Each point is reached from the start by the listed moves, each made once or not at all, plus a little noise. Is the number of moves made odd or even? Then give how often each move was made.
(in the rows, 128 means zero)

Moves:
(1): [139 154 136  96]
(2): [106  95 144 103]
Start: [120 137 145  88]
Points:
[ 98 104 165  62] -> odd (0, 1)
[110 127 171  33] -> even (1, 1)

Moves:
(1): [140 137 162 164 144  96  93 131 118]
(2): [125 143 104 136 114 113 131 153 129]
(3): [142 133 146 134 118 143 146 141 127]
(4): [ 91 124 114 159 150 120 131 121 156]
(5): [142 105 138 138  93 102 135 102 149]
(6): [163  87 105 141 164 119 115 134 171]
(7): [149 142 136 155 160 137 113  76 131]
(8): [131 122 121 141 156  98 160 114 110]
(9): [125 102 121 144 101 163 109 151  80]
Start: [142 107 117 115 117 123 143 118 147]
Points:
[176  77  64 149 168  69 166 134 172] -> odd (0, 1, 0, 0, 0, 1, 0, 1, 0)
[173  82  70 138 140  98 134 148 191] -> even (0, 1, 0, 0, 0, 1, 0, 0, 0)
[192  84 135 241 244  69 136  67 191] -> even (1, 0, 1, 1, 0, 1, 1, 1, 0)
[154  37  84 192 166 126 163 138 151] -> odd (0, 0, 1, 1, 0, 1, 0, 1, 1)
[178  20 128 240 147  66 139 116 162] -> odd (1, 0, 1, 1, 1, 1, 0, 1, 1)
[175  71 128 168  89 139 115  63 123] -> odd (0, 0, 0, 0, 1, 0, 1, 0, 1)

Moves:
(1): [140 116 127 121 129 143 116 144 126 132 145  98 133 133 118 117 110 141
 104]
(2): [127 128 127 133 121 139 123 142 141 122 121 140 128 132 145 123 143 121
 124]
(3): [132 123 128 133 129 123 122 130 138 131 126 140 136 140 133 138 139 118
 140]
(4): [141 138 137 117 127 134 128 124 145 130 130 119 127 136 128 134 132 141
 135]
(5): [120 113 118 116 135 128 127 129 116 135 131 115 124 130 133 115 130 121
 126]
(6): [128 130 133 121 134 118 132 128 128 127 135 127 123 128 131 135 127 133
 114]
(7): [127 119 114 145 114 132 157  75 120 123 136 150 121 111 130 131 150 136
 114]
(8): [146 120 118 116 109 129 122 136 126 127 126 103 140 128 130 123 124 132
 125]
(9): [102 128 120 122 122 131 125 140 127  95 114 141 137 118 138 125 153 125
 130]
(10): [141 136 130 126 116 150 128 153 135 125 130 124 129 133 126 132 127 117
 126]
(11): [115 128 137 144 142 121 126 109 112 127 121 133 120 133 124 140 118 123
 129]
(12): [113 119 116 125 124 118 147 115 139 108 125 132 116 118 131 128 136 125
 116]
(13): [136 121 125 134 144 143 125 131 122 122 128 130 122 117 136 114 133 126
 129]
(14): [121 117 115 103 135 128 129 137 129 128 116 115 128 125 132 131 120 137
 133]
(15): [123 139 121 122 132 140 125 120 133 119 117 134 142 122 133 130 121 121
 130]
(16): [134 145 109 147 143 156 132 114 138 120 135 128 138 120 152 127 139 134
 137]
(17): [127 149 127 129 136 125 111 144 137 124 110 126 140 136 122 138 135 121
 112]
(18): [118 129 133 129 141 134 112 132 130 123 125 123 125 109 137 126 141 130
 131]
Start: [132 145 138 132 129 148 137 115 130 116 121 138 127 130 125 142 139 132
 125]
Points:
[143 160 132 123 135 167  94 143 136  96  99 103 156 145 132 151 121 127
  66] -> odd (1, 1, 0, 0, 0, 1, 0, 1, 0, 0, 1, 0, 0, 0, 1, 0, 1, 0)
[138 125 106 103 139 203 119 150 119  95  84 107 136 126 160 125 132 106
 123] -> even (0, 1, 0, 0, 1, 0, 0, 1, 0, 1, 1, 0, 1, 1, 1, 0, 0, 0)
[124 151  74 115 139 249 157 103 156  53  96 154 143  93 199 125 207 131
 128] -> even (0, 1, 0, 1, 1, 0, 1, 0, 1, 1, 0, 0, 1, 1, 1, 1, 0, 0)
[127 166 125 116 139 189 108 156 161  77 105 107 144 113 123 144 142 118
  76] -> even (1, 0, 0, 0, 0, 0, 0, 0, 0, 1, 0, 1, 0, 0, 1, 0, 1, 1)
[136 145  92 102 138 214 128 163 192  36  91 123 140  98 209 142 217 134
 127] -> even (0, 1, 1, 1, 0, 1, 0, 1, 1, 1, 0, 1, 1, 1, 0, 1, 0, 1)
[141 136  96 134 173 176 125 114 122  86 122  79 131 121 150 127 141 137
  64] -> odd (1, 0, 0, 0, 1, 1, 0, 1, 0, 0, 1, 1, 1, 0, 0, 1, 1, 0)
[123 139  91  99 157 180 134 123 172  45  98 117 138  88 192 144 203 153
 133] -> even (0, 0, 1, 1, 0, 1, 0, 1, 1, 0, 0, 1, 1, 1, 0, 1, 0, 1)
[133 162 101 156 182 205  82 122 143  84  78 132 164 115 191 135 184  98
 126] -> even (0, 1, 1, 0, 1, 0, 0, 1, 0, 0, 1, 0, 1, 0, 1, 1, 1, 1)
[157 167 122 135 178 229 107 112 155  92 133 101 145  98 160 122 150 156
 121] -> even (1, 0, 0, 1, 0, 0, 0, 0, 0, 0, 0, 0, 1, 0, 1, 1, 0, 1)

Moves:
(1): [112 110 133 148 145 129 123 143 125 126 145 152 143 117 133 133 146 123
 137 117 122 126 116 128]
(2): [130 100 131 131 138 131 106 117 119 154 124 136 105 124 101 127  91 141
 151 106 148 121 147 150]
(3): [130 151 109 134 145 142 128 172 141 119 157 141 108 137 111 127 149 154
 133 128 147 134 144 103]
(4): [139 131 113 108 115 137 113 130 112 144 133 112 130 145 121 101 131  97
 127 116 119 139 109 130]
(5): [139 145 117 146 111 122 105 149 102 132 127 119 129 147 136 129  93 124
 142 156  90 108 135 147]
(6): [109 123 130 136 135 139 138 127  99 141 122 106 120 135 125 124 148 110
 132 131 121 157 124 151]
(7): [119 149 142 128 142 118 115 118 145 122 136  98 140 113 119 120 110 105
 156 137 134 125 124 143]
(8): [136 134 130 108 111 162 133 117 122 139 129 107 129 122 162 139 104 128
 135 139 148 124 136 157]
(9): [119 153 117 124 117 135 131 131 106 135 126 134 134 145 126 118 121 144
 152 154 137 157 138 119]
(10): [117 139 127 125 157 139 133 143 124 133 137 112 110 133 136 107 132 135
 130 130 112 134 141 113]
(11): [116 113 141 140 130 119 115 112 126 135 119 117 122 137 136 134 128 137
 128 131 117 156 135 117]
(12): [118 153 120 140 124 111 128 132 114 128 138 121 127 142 132 145 125 136
 144 127 148 113 119 146]
(13): [127 110 107 136 134 117 132 116 120 119 135 132 101 122 129 138 131 120
 134 132 117 121 130 130]
(14): [121 135 131 134 122 128 111 114 119 136 120 131 132 123 138 123 115 134
 126 122 126 128 115 134]
(15): [147 135 140 139 130 119 139 148 144 129 124 123 129 130 142 114 118 125
 124 128 130 125 106 121]
(16): [130 126 125 130 118 114 124 146 123 147 129 158 107 130 142 134 129 122
  88 127 131 104 117 130]
(17): [132 165 128 130 115 126 123 125  85 104 128 147 122 101 124 128 143 121
  87 136 145 121 140 114]
(18): [112 126 136 138 113 108 146 148 145 128 131 116 124 122 148 124 131 129
 139 132 101 127 122 128]
(19): [142 111 123 114 124 143 115 147 123 141 120 142 140 117 126 134 134 130
 141 140 118 126 126 122]
(20): [136 105 131 115 117 122 114 125 138 113  90 149 129 134 139 131 122 132
 150 133 120 127 147 136]
(21): [122 137 113 135 147 142 137 133 132 143 126 112 133 111 145 141 129 113
 120 124 112 137 144 126]
(22): [111 128 138 142 134 161 123 133 141 150 121 131 126 133 133 125 125 135
 129 124 138 124 130 114]
(23): [132 125 124 109 133 131 127 136 135  96 128 128 132 118 121 144 125 120
 122 126 129 128 119 123]
(24): [122 121 124 140 127 124 122 147 133 130 121 122 135 125 118  99 114 142
 116 132 149 123 136 123]
Start: [120 143 116 119 151 124 126 112 119 132 126 118 119 128 134 144 136 137
 113 151 113 126 126 136]
Points:
[ 80 135 105 129 128 158  52 180  81 201 111 103  93 152 228 117  80 101
 207 225  26 132 143 154] -> even (1, 0, 0, 1, 1, 0, 1, 1, 1, 1, 1, 0, 1, 0, 0, 1, 0, 1, 1, 1, 0, 1, 0, 0)
[140 146  77  97 194 188  78 160  58 189 135   7  84 107 158 126  46  47
 191 176  59 135 134 211] -> even (0, 1, 0, 1, 1, 1, 1, 1, 0, 1, 0, 0, 1, 0, 1, 0, 0, 0, 1, 0, 1, 0, 1, 0)
[105 172  73 125 156 187  33 232  60 208 134 108  90 159  74  92  67 120
 164 189 141 135 140 156] -> even (0, 1, 1, 1, 1, 1, 1, 0, 1, 0, 0, 0, 0, 0, 0, 1, 0, 0, 1, 0, 0, 1, 1, 1)
[ 87  97 142 131 201 165  63 136 112 189 133  79 116  98 141 112  69 153
 182 157 138 135 163 164] -> even (1, 1, 0, 0, 0, 0, 1, 1, 0, 1, 1, 0, 0, 0, 0, 0, 0, 0, 1, 0, 0, 0, 0, 1)
[ 71 160  68 136 185 113  48 194  53 162 118  93  34  91 137 122 119 108
 133 154 104 141 163 152] -> even (0, 1, 1, 1, 0, 1, 1, 0, 0, 1, 1, 1, 1, 1, 0, 1, 1, 1, 1, 1, 1, 0, 1, 1)
[ 58 111  94 157 178 167 100 179  49 221 159 141  30 125 184 145 129 177
 173 177  97 176 151 156] -> odd (1, 1, 1, 0, 0, 1, 0, 1, 1, 1, 1, 0, 1, 1, 0, 1, 0, 1, 1, 0, 0, 0, 0, 0)
[112 145 104 145 142  95  75 136  80 155 126  36  81 130 134 106  44  61
 186 156  47 125  80 212] -> even (0, 1, 0, 1, 1, 1, 1, 0, 0, 0, 0, 0, 1, 1, 1, 0, 0, 1, 0, 0, 0, 0, 1, 0)
[ 70 190 134 211 220 158  60 175  31 203 128  70 102 104 157 139  94 108
 171 169  87 135 150 162] -> odd (1, 1, 0, 0, 1, 1, 1, 0, 0, 1, 1, 1, 0, 0, 1, 0, 1, 0, 1, 0, 1, 1, 0, 0)

Moves:
(1): [120 139 119 116 147 152 114 140 151 123 148 130 114 146  94 124 134 155
 153 134 112 127 136 136 120 141 125]
(2): [130 123 140 117 143 126 126 117 136 128 137 110 129 115 130 128 123 132
 126 121 133 116 121 131 121 128 121]
(3): [115 126 109 141 106 120 140 133 131 130 127 148 117 160 115 130 128 156
 131 119 113 108 103 124 113 147 138]
(4): [124 128 120 130 141 117 136 119 123 124 131 108 120 117 116 126 132 113
 136 114 126 128 123 125 130 125 127]
(5): [124 113 124 150 131 119 131 135 133 140 147 127 110 106 138 131 121 139
 125 122 129 149 128 139 122 122 126]
(6): [134 120 139 127 134 129 128 127 115 140 132 117 110 142 138 116 123 137
 122 127 134 132 127 111 127 117 127]
(7): [110 128 136 127 133 148 127 104 124 143 133 128 124 141 141 141 140 132
 118 124 118 136 121 119 138 126 137]
(8): [124 121 118 133 119 132 120 123 120 124 131 117 143 141 128 130 114 129
 120 133 140 119 112 129 116 107 133]
(9): [147 132 123 116 104 116 129 115 126 133 136 126 130 123 135 126 138 124
 140 134 133 126 134 124 138 129 127]
(10): [110 143 122 124 129 127 129 117 145 152 129 131 126 129 130 111 118 131
 130 141 142 130  99 123 113 128 134]
(11): [146 133 121 129 116 133 116 127 135 121 120 117 130 139 137 116 148 127
 133 114 130 122 124 127 132 145 125]
(12): [126 116 142 127 121 129 115 125 143 128 127 123 133 142 131 136 131 122
 120 126 134 133 131 130 120 131 139]
(13): [133 114 111 129 135 138 150 123 119 132 120 138 136 122 134 115 128 114
 131 141 128 137 138 138 120 128 148]
(14): [128 127 125 138 141 119 123 102 127 123 136 122 122 131 110 109 104 140
 116 126 129 128 125 128 138 141 130]
(15): [128 132 126 134 115 132 140 117 130 118 130 137 134 125 125 131 125 123
 142 127 128 127 131 118 108 134 129]
(16): [120 117 134 132 138 130 108 133 131 127 129 154 137 135 124 133 140 132
 145 114 131 131 136 131 128 140 112]
(17): [136 109 130 133 134 136 142 117 117 143 107 132 112 135 124 131 120 126
 105 126 136 115 162 139 128 142 129]
(18): [147 146 132 130 145 126 131 121 138 137 122 103 138 134 134 134 100  95
 154 133 126 120 133 119 128 130 137]
(19): [136 131 130 109 137 121 122 125 119 140 119 123 129 105 131 128 104 125
 136 121  98 150 105 144 114 119 123]
(20): [137 131 116 104 130 111 134 126 132 149 163 126 135 131 135 133 112 139
 132 116 133 139  95  97 136 140 133]
(21): [147 143 109 113 121 113 120 124 154 141 136 142 124 150 146 150 154 139
 108 127 133 132 134 109 116 119 128]
(22): [140 120 124 125 127 146 135 116 132 117 105 120 136 145 131 125 130 113
 123 134 144 124 129 126 130 127 110]
(23): [135 123 125 128 140 122 129 142 120 128 118 127 125 117 136 127 129 122
 122 144 123 130 127 116 128 129 136]
(24): [126 134 119 132 127 138 127 140 141 138 132 122 136 127 126 128 132 143
 142 120 118 118 131 121 141 141 119]
Start: [128 128 123 142 149 127 129 116 145 105 127 147 148 109 135 119 140 129
 107 127 146 111 125 131 113 128 142]
Points:
[139  96 103 173 118 154 114  45 185 163 103 137 146 204 167 127 131 118
 116 109 188  90 100 125  83 166 153] -> even (0, 0, 1, 0, 1, 0, 1, 1, 1, 1, 1, 1, 0, 0, 0, 1, 1, 1, 0, 0, 0, 1, 0, 0)
[160 106  62 129 164 121 167  35 155 199 122 133 136 138 169 108 106 104
 154  86 143 134  62 114  92 184 157] -> even (0, 0, 1, 1, 1, 0, 1, 0, 1, 1, 1, 0, 1, 0, 0, 1, 1, 1, 1, 1, 0, 1, 0, 0)
[151  99 107 120 189 136 107   7 135 142  94  96 147 118 143  86 114 113
  91 110 167 105  80 129 103 149 121] -> odd (0, 1, 0, 1, 0, 0, 1, 1, 1, 1, 1, 0, 0, 1, 0, 1, 1, 0, 1, 0, 0, 1, 1, 0)

Moves:
(1): [142 118 134 119 143 137 100 135 129 114 119 121 123 126 128 114 144 119
 125 140 143 122 131 129 143]
(2): [108 130 119 136 130 122 117 135 150 130 134 139 143 135 124 126 116 109
 124 117 141 137 112 123 128]
(3): [121 125 133 116 120 127 148 131 125 134 136 103 133 143 134 130 146 117
 123 128 118 118 139 119 121]
(4): [120 120 137 128 104 143 121 135 135 122 137 124 140 123 135 122 135 126
 115 112 106 140 122 140 127]
(5): [125 117 120 129 136 144 130 122 114 126 135 151 131 142 114 142 143 122
 149 114 119 121 129 123 127]
(6): [127 115 123 134 118 112 134 115 128 114 122 128 132 140 136 111 122 106
 124 134 123 136 123 131 109]
(7): [118 154 128 152 152 137 149 120 124 110 136 134 114 142 145 128 138 150
 125 143 130 109 115 171 122]
(8): [122 121 140 125 155 107 123 108 128 135 140 143 129 146 131 124 131 137
 115 137 119 117 140 136 141]
(9): [118 113 134 150 110 125 134 117 138 126 136 119 138 115 125 132 125 129
 143 127 135 131 132 131 127]
(10): [102 127 126 138 150 121 100 124 107  98  96 133 134 124 104 132 124  91
 109 132 144 147 121 128 129]
(11): [127 121 162 139 120 132 128 133 117 137 129 138 133 134 122 133 112 124
 125 124 123 119 139 109 118]
(12): [129 127 128 135 133 130 111 126 118 115 119 134 136 134 131 127 128 130
 138 120 129 114 129 117 136]
(13): [135 105 111  88 132 131 140 126 113 130 136 131 126 136 133 133 130 115
 159 109 135 138 132 126 122]
(14): [122 127 120 122 120 126 123 122 127 110 117 128 117 116 135 114 138 120
 136 138 101 128 108 120 131]
(15): [115 122 118 133 132 124 138 108 125 127 121 132 127 121 136 129 126 129
 126 124 136 125 125 133 130]
(16): [124 124 136 141 124 132 130 123 134 126 119 133 126 134 121 130 111 127
 135 136 136 145 139 120 133]
(17): [135 125 100 116 140 116 137 134 124 104 127 142 128 158 100 129 138 121
 128 128 138 112 114 107 112]
(18): [125 124 127 122 131 132 116 133 123 135 128 127 129 133 130 122 129 129
 128 135 133 122 118 120 115]
(19): [135 127 114 110 114 126 145 143 118 121 118 129 147 142 158 106 155 140
 111 126 114 131 121 125 148]
(20): [144 135 139 117 127 130 118 121 122 127 141 127 136 126 134 129 133 128
 140 123 139 112 132 116 130]
(21): [137 113 131 128  97 127 129 117 121 125 125 130 128 129 125 120 123 123
 144 125 123 129 126 148 127]
(22): [141 117 131 123 111 134 107 133 138 129 141 130 128 120 136 130 116 126
 129 135 117 132 127 137 145]
(23): [117 140 126 130 129 123 109 146 105 139 129 135 111 125 131 120 116 129
 130 126 150 138 134 117 140]
(24): [114 125 119 145 130 120 153 119 124 122 139 130 137 140 105 123 124 125
 135 128 120 120 138 132 128]
Start: [133 145 117 135 136 121 141 109 139 151 151 153 149 146 130 139 125 126
 124 132 141 119 108 140 131]
Points:
[118  87 133 118  74 138 203  72  94  92 174 137 185 174 180  88 189 107
 165 115  97  78 103 174 140] -> odd (1, 0, 1, 1, 0, 0, 1, 0, 1, 0, 1, 0, 1, 1, 1, 0, 0, 0, 1, 1, 1, 0, 0, 1)
[104  69 104 143 109 110 121  87  92  92 161 209 235 198 115 126 116  35
 173  84 141 123 106 101 143] -> even (0, 1, 0, 0, 1, 1, 0, 0, 1, 1, 1, 1, 1, 0, 0, 0, 0, 0, 1, 1, 0, 1, 0, 1)
[ 91 102  59  89 159 134 130 128  53  44 115 179 148 236 140  81 200  46
 128 140 137 134  61 123 119] -> even (1, 0, 1, 1, 1, 1, 1, 0, 0, 1, 0, 0, 1, 1, 0, 1, 1, 1, 1, 0, 0, 0, 1, 0)
[ 96  75 123 106 123 131 115  79 132 146 188 218 170 167 144 141 120  82
 150  90  83 125  90 134 146] -> odd (0, 1, 0, 1, 1, 0, 0, 1, 0, 0, 1, 0, 1, 1, 1, 0, 0, 0, 0, 0, 0, 1, 0, 0)
[140  84  80 117 155  92 127  55 104  64 137 199 187 204 148  86 198 100
 150 136 127  60  85 100 158] -> odd (1, 0, 0, 0, 1, 1, 0, 1, 1, 0, 0, 1, 0, 1, 1, 0, 1, 0, 1, 1, 0, 0, 0, 0)
[  7  99 114 188 118 107 159  77  93  91 145 167 169 185 122 103  95  31
 145 124 150 152  84 140  91] -> odd (0, 1, 1, 1, 0, 1, 1, 0, 1, 1, 1, 0, 1, 1, 1, 1, 0, 1, 0, 0, 0, 0, 1, 1)
[106 105 120 212  98 121 119  94 114  97 166 232 161 216 102 132  78  84
 183 125 168 108  91 138 118] -> even (0, 1, 0, 0, 1, 1, 1, 0, 1, 0, 1, 1, 0, 0, 0, 1, 1, 0, 0, 0, 1, 1, 1, 0)

Moves:
(1): [120 130 129 131 120 132 117 118 123 134 135 120 115 134 142 140 145 137
 126 129 147 137 129 117 117]
(2): [134 134 126 128 138 135 128 127 142 122 121 128 127 136 136 127 115 120
 108 118 134 121 129 126 129]
(3): [122 107 128 131 120 128 128 130 126 126 131 132 124 122 122 127 129 119
 123 113 127 120 127 139 135]
(4): [129 124 139 131 135 131 123 141 146 127 125 112 148 132 124 134 136 133
 140 115 136 114 138 143 110]
(5): [122 122 145 108 136 145 142 123 125 123 114 138 133 130 143 128 144 136
 123 124 123 166 131 130 156]
(6): [116 142 129 131 133 127 132 127 128 140 130 119 119 130 119 128 125 132
 134 133 121 117 122 134 133]
(7): [132 120 129 142 117 138 139 112 123 136 126 135 119 126 117 121 143 123
 115 122 126 123 134 138 133]
(8): [128 140 125 142 145 125 120 131 122 129 127 125 104 118 128 124 127 103
 129 117 114 102 121 119 130]
(9): [122 141 130 140 122 147 130 126 131 135 164 122 106 138 111 117 156 111
 132 123 117 121 115 141 131]
(10): [131 123 124 126 112 126 129 153 127 124 129  88 135 137 127 125 121 132
 147 121 127 119 106 134 123]
(11): [135 119 124 135 119 134 123 132 131 136 123 124 102 128 117 132 111 113
 133 123 129 116 125 129 123]
(12): [119 148 130 141 140 144 129 117 137 132 126 160 132 128 145  94 138 125
 129 115 117 115 138 155 133]
(13): [115 133 125 134 125 133 119 134 130 114 122 126 139 131 137 125 132 127
 127 139 135 130 127 121 113]
(14): [142 134 116 123 148 129 126 122 125 110 135 142 112 125 116 108 117 103
 128 138 129  88 139 147 153]
(15): [140 103 139 150 111 117 127 120 132 135 113  93 139 118 105 144 106 137
 144 127 156 129 116 124 116]
(16): [111 143 129 116 128 123 132 132 119 128 112 137 123 135 120 119 131 111
 121 126 117 148 118 133 141]
(17): [118 130 123 129 126 134 120 122 137 113 110 141 140 140 119 114 134 133
 126 110 119 132 130 127 121]
(18): [134 119 121 127 132 128 121 121 114 131 142 126 112 116 130 132 114 117
 113 136 124 125 128 130 112]
(19): [134 121 130 134 130 120 118 132 130 127 123 128 121 129 124 120 125 134
 118 127 124 129 127 134 140]
(20): [125 140 133 121 116 139 111 125 136 123 126 125 144 122 141 132 140 135
 125 121 122 125 134 130 130]
(21): [133 137 129 139 139 130 125 139 114 149 137 120 140 143 129 132 108 124
 139 132 131 118 128 109 128]
(22): [132 129 106 122 126 142 126 121 139 121 116 141 148 129 162 161 138 143
 116 124 123 163 142 146 150]
(23): [111 141 147 131 115 109 143 136 127 131 139 102 159 138 124 116 130 138
 145 128 116 145 143 119 133]
(24): [129 125 125 139 137 121 137 130 133 140 145 116 130 107 107 114 124 137
 130 128 139 121 143 128 126]
Start: [115 128 102 119 143 132 127 116 131 123 140 120 126 126 118 128 124 152
 120 140 162 151 118 124 114]
Points:
[130 121  93 160 162 171 130  98 172 113 104  53 132 128  97 132 137 154
 120  81 194 118 135 168 148] -> odd (1, 1, 0, 1, 1, 1, 1, 1, 0, 1, 0, 0, 0, 1, 1, 0, 1, 0, 0, 0, 0, 1, 0, 1)
[108 135  66 139 149 183  99 126 125  93  81 126  87 170 136 112 126  90
  80  88 144 145 112 153 186] -> odd (1, 1, 1, 0, 1, 0, 1, 1, 0, 1, 1, 0, 1, 1, 0, 1, 1, 0, 1, 0, 1, 1, 0, 0)
[ 75 112 142 185 115 141 132 150 140 141 100   7 155 154  65  98 111 125
 150  64 189 147 115 111 104] -> even (1, 1, 1, 1, 1, 0, 1, 1, 0, 1, 1, 0, 1, 0, 1, 1, 1, 0, 0, 0, 1, 0, 1, 1)
[106 133  89 194 152 152 133  67 138 154 156 103 148 125 102  90 104 154
 105 100 178 114 174 170 141] -> even (1, 1, 1, 0, 0, 1, 1, 0, 0, 0, 0, 1, 0, 1, 1, 0, 1, 1, 0, 0, 1, 1, 1, 1)
[ 99 159  96 171 160 154  80  97 192 119  85 110 162 122 134 119 152 167
  99  61 175 150 151 169 121] -> even (1, 1, 0, 1, 0, 0, 0, 1, 0, 0, 0, 1, 0, 0, 1, 1, 1, 0, 1, 1, 0, 1, 0, 1)
[135  90 109 167 123 168 132 134 132 174 142  36 116 131  70 141 121 140
 127 102 171 183 104 175 141] -> odd (0, 0, 0, 1, 1, 0, 1, 0, 1, 1, 1, 0, 0, 0, 1, 1, 0, 1, 1, 0, 1, 1, 0, 1)
[117 119  88 168 149 150 130 114 156 160 109 120 139 119 108 125  72 131
 113  91 184 156 134 160 144] -> odd (0, 1, 1, 0, 0, 0, 0, 0, 0, 0, 1, 1, 0, 0, 1, 1, 0, 0, 0, 0, 1, 1, 0, 1)
[136 120  93 167 143 155  82 104 109 142 152 117  56 121  99 111 117  92
 100 112 161  60 129 135 150] -> odd (1, 0, 1, 0, 0, 0, 1, 1, 0, 0, 1, 0, 0, 1, 0, 0, 0, 0, 1, 1, 1, 0, 0, 0)
[101 136 114 168 174 167 140  85 124 155 154 131  92 141  87  43 105 125
  89  93 147 102 169 167 166] -> odd (1, 1, 1, 0, 1, 1, 1, 0, 0, 0, 1, 1, 0, 1, 0, 0, 1, 1, 1, 0, 1, 0, 1, 1)
